Each row is a point. The points of each table are mixes of a few directions, plus a little noise. Count the directions of each table, and those that both share. Where both have some left over, give the other angles between the two spaces (their principal angles), to ten degrees, smallest first.

First (4 x 2):
[[ 0.04 -0.01]
 [-0.78 -0.25]
 [ 0.15  0.05]
 [ 0.57  0.20]]
Second (7 x 2):
[[ 0.48 -0.18]
 [ 0.32 -0.13]
 [ 0.08 -0.04]
 [-0.54  0.20]
 [ 0.48 -0.19]
 [ 0.05 -0.02]
 [-0.88  0.34]]
Directions: first 1, second 1, shared 0; angles 40

First (6 x 4):
[[-0.29 -0.45 -0.31  0.18]
 [ 0.39  0.58  0.14  0.01]
 [ 0.32 -0.13 -0.18 -0.13]
 [-0.47 -0.18 -0.18  0.39]
 [ 0.21  0.29  0.85 -0.75]
 [-0.13 -0.11 -0.33  0.32]]
Second (5 x 4):
[[-0.09  0.43 -0.15 -0.24]
 [-0.59 -0.11  0.52 -0.26]
 [ 0.26 -0.73  0.51 -0.21]
 [ 0.29  0.17 -0.40  0.29]
 [ 0.21  0.26 -0.46  0.35]]
Directions: first 3, second 3, shared 2; angles 60

First (8 x 8):
[[ 0.06  0.79  0.73 -0.42  0.12 -0.55  0.08  0.54]
 [-0.04 -0.31 -0.28  0.15 -0.02  0.22 -0.04 -0.21]
 [-0.03 -0.31 -0.29  0.15 -0.04  0.21 -0.04 -0.22]
 [-0.02 -0.24 -0.22  0.12 -0.04  0.17 -0.04 -0.16]
 [-0.09 -1.03 -0.98  0.53 -0.15  0.70 -0.13 -0.70]
 [ 0.04  0.48  0.46 -0.24  0.08 -0.33  0.06  0.32]
 [-0.01 -0.12 -0.09  0.07 -0.02  0.08  0.00 -0.08]
 [ 0.05  0.74  0.70 -0.40  0.11 -0.49  0.09  0.51]]
Second (7 x 8):
[[-0.23 -0.37  0.45 -0.14  0.20  0.08  0.89 -0.48]
 [ 0.35  0.33 -0.20  0.38 -0.48  0.01  0.20  0.31]
 [ 0.02 -0.37 -0.12 -0.39 -0.50 -0.34 -0.72  0.40]
 [ 0.28  0.01  0.09  0.05  0.38  0.40  0.08 -0.29]
 [-0.07  0.13 -0.17 -0.08  0.31  0.02 -0.68  0.06]
 [-0.81 -0.13 -0.05 -0.26 -0.34 -0.72 -0.11  0.30]
 [ 0.47  0.39 -0.01  0.43  0.45  0.58  0.34 -0.29]]
Directions: first 1, second 4, shared 0; angles 70
